Every row gives one point. Two turns around zero, p and q, are shown by what they do to some points. Write where each new point lands after one turn and then the other. Backwards means that the second turn is done in reverse. Each puzzle has new turns, and all numbers are rounded.
(in the rows, 128 means zero)

Turn p:
[ 80 132 107] -> [ 93  99 102]
[147 116 119] -> [149 137 119]
[148 139 111] -> [131 154 117]
[137 124 176] -> [141 120 175]
Turn q:
[133 142 168] -> [132 131 170]
[150 112 110] -> [137 103 110]
[ 70 131 127] -> [ 90 171 121]
[138 147 131] -> [147 134 136]
[149 108 104] -> [135 101 103]
Where do these land?
q, then p: [107 112  94] -> [109 128  89]
p, then q: [162 121 182] -> [143 107 187]
q, then p: [105 128 108] -> [105 135 109]
q, then p: [127 140  93] -> [126 155 102]
q, then p backwards: [117 138 138] -> [138 141 134]
q, then p backwards: [151 128 153] -> [125 115 159]

Turn p:
[118 121 108  97] -> [ 94 129 111 119]
[150 146 164 146] -> [171 118 145 114]
[139 164 139 161] -> [168 153 147 121]
[ 85 117 113 112] -> [ 81 133 141 136]
[148  92 117 124] -> [126 107  97 149]
Turn q:
[109 107 117 107] -> [140 125 101 106]
[129 104 117 198] -> [158 112 121 194]
[123 138 141 121] -> [111 124 130 122]
[140 190 117 116] -> [ 92 177 151 126]
[126 121 148 107] -> [120 111 130 105]
[141 106 128 119] -> [149 118 134 115]
Where do these land?
p, then q: [122  96 110  99] -> [139 131  83 137]
p, then q: [106 141 150 175] -> [105  99 169 145]
p, then q backwards: [125 128 122 110] -> [116 135 135 117]
q, then p backwards: [105 157 154 149] -> [ 99  94 110 115]
p, then q: [152 146 106 143] -> [128 162 148 133]
p, then q: [158  99 124  93] -> [170 141  97 119]

Turn p:
[ 91 116 118 114 120 132] -> [100 107 122 134 111 145]
[112 108 111 136 149  98] -> [113 119 111 153 113  98]
[156 149 170 152  92 102] -> [191 140 146 108 102 125]
[ 95 108 148  87 152 155] -> [ 98  93 152 159 148 157]
[129 170 145 136 158 120] -> [142 169 141 159 130 134]
[156 129  96 123 121 128] -> [115 142 123  98 139 106]
[157 116 110 148 103 162] -> [139 125 101  84 154 133]
Turn q:
[142 158  89 145 164 120] -> [115 107  85 148 165 129]
[108 107 165  89 130 107] -> [115 149 176 114 124  95]
[109  84 105 109 114 114] -> [ 85 131 133 103  96 124]
[168 110 140 155 140 164] -> [169  84 124 107 128 141]
[150 139 134 133 114 124] -> [144 119 128 149 118 126]
[106 124 169 147  95 100] -> [127 146 180 151 114 152]
[ 96 155 140  89 118 130] -> [130 182 131 131 131 105]
[125 136 123 146 136 164] -> [150 129 108 111 141 149]
[149 139  85 139 142 128] -> [117 104  85 138 136 130]
Where do these land?
p, then q: [113 134 133 110 107 127] -> [142 145 138 115 111 129]
p, then q: [136  99 144  90 135 125] -> [121 117 174 108 134 129]
q, then p: [124 124 150 155 146 109] -> [145 111 127 156 150 138]
q, then p: [103 139  76  89  96 112] -> [101 160 104 115  71 149]
p, then q: [150 168 167 141 166 107] -> [168 101 134 178 155 138]
p, then q: [159  85 121 139 116 113] -> [ 90 103 140 131 114  97]
q, then p: [122 136  90 168 156 155] -> [ 80 126 106 130 170 129]
q, then p: [126 121 151 126 118 176] -> [129 139 165  97 151 121]
p, then q backwards: [119 147 120 132 113 130] -> [112 121 120 129 112 139]

Turn p:
[148 139 162 143 124 122 121 174 122] -> [123 159 143 102 131 125 151 168 117]
[153 135  99 162 140  93 164  75 128] -> [146 121 129 191  82 110 147 102 113]
[144 122 139 113 142 174  97 150 123] -> [150 120 123  91 160 160 130 144 116]
[141 156  92 141 137 112 144 108 170] -> [162 118 120 142 102  91 151 101 147]
[125 116 122 143 131 113 177  81 155] -> [126 118 124 177  88 134 143 104 159]
[118 160 110 114 113 139 158  93 122] -> [122 139  97 139 117 127 129  75 128]
[122 109 134  88 131 120 120 158 107] -> [ 91 108 128 110 160 127 127 144 117]
[103  94 108 115  84 137 149 135 112] -> [ 90 119  85 134 121 131  91 140 137]
[109 104 132 118 112 150  66 138 109] -> [131 117 140  93 152 145  71 145 114]
[104 127 136 151 163 134 103 147 119] -> [149 143 153 137 168 129 116 147 132]
[141 146 173 121 132 111 110 148 141] -> [119 144 168  94 128 127 153 137 129]
Turn q:
[114 164 141 125 118 131 139  83 121] -> [108 167 124 140 139 157 111 102 131]
[148 122 114 113  56 154  96 132 125] -> [162  90 115 140  87 143  89  91 122]
[126 126 113 182 112 129 109 145 126] -> [121 100 102 160 107 142 139 155 122]
[115 126 117 116 155 122 138 119 100] -> [120 131 135 119 167 128 136 125 108]
[ 91 108 110 115  87 124 153  99 137] -> [110 128 137 131 105 138 152  69 108]
[185 141 167 158 152 122 116 104 129] -> [153 161 111 168 150 114 113 156 172]
[118 101 125 115 137  99 129 161  99] -> [123 106 149 125 140  92 131 141  92]
[107 130 149 130 126 163 141  90 118] -> [128 147 154 143 141 171 133 107 138]
[153 116  95 119 147 135 139 157 170] -> [152 117 106  83 112 109 157 141 143]
[140 134 148 143 166 110  93 134 139] -> [112 122 123 135 147 107 117 165 164]
[112 139 128  92 152 118 155 184 144] -> [119 138 151  66 114 106 130 156 108]
Where do these land?
p, then q: [160 105 130 106 116 126  95 110 117] -> [151  99 165 142 139 128 116 109 114]
p, then q: [ 88 100 124 132 136 110 125 149 111] -> [ 94 106 135 128 131 122 133 167 143]
q, then p: [155  98 168 101 106 112 168 119 141] -> [116 154 161 120  75 117 154 104 109]
q, then p: [123 104 144 122 158 133 143 156  99] -> [103 140 147 129 147 141 162 153 115]
q, then p: [105 126 116 142 147 141 155  91 111] -> [141 149 111 157 150 151 149 105 135]
p, then q: [154 154 140 161  98 144  95 154 150] -> [156 142 118  98 111 106  72 122 115]
q, then p: [154  94 101 125 133 121 166 153 139] -> [ 91 116 108 142 104 113 164 130 102]
q, then p backwards: [119 168  99 136 115 115 149 141 122] -> [151 134 128 124  92 145 137 136  92]
p, then q: [129 169 117 156 159 116  95  91 139] -> [151 168 116 174 145 106 104 125 153]
p, then q: [ 94 163 140  98 112 162  88 115 151] -> [128 134 130  98 158 125  99  86 180]
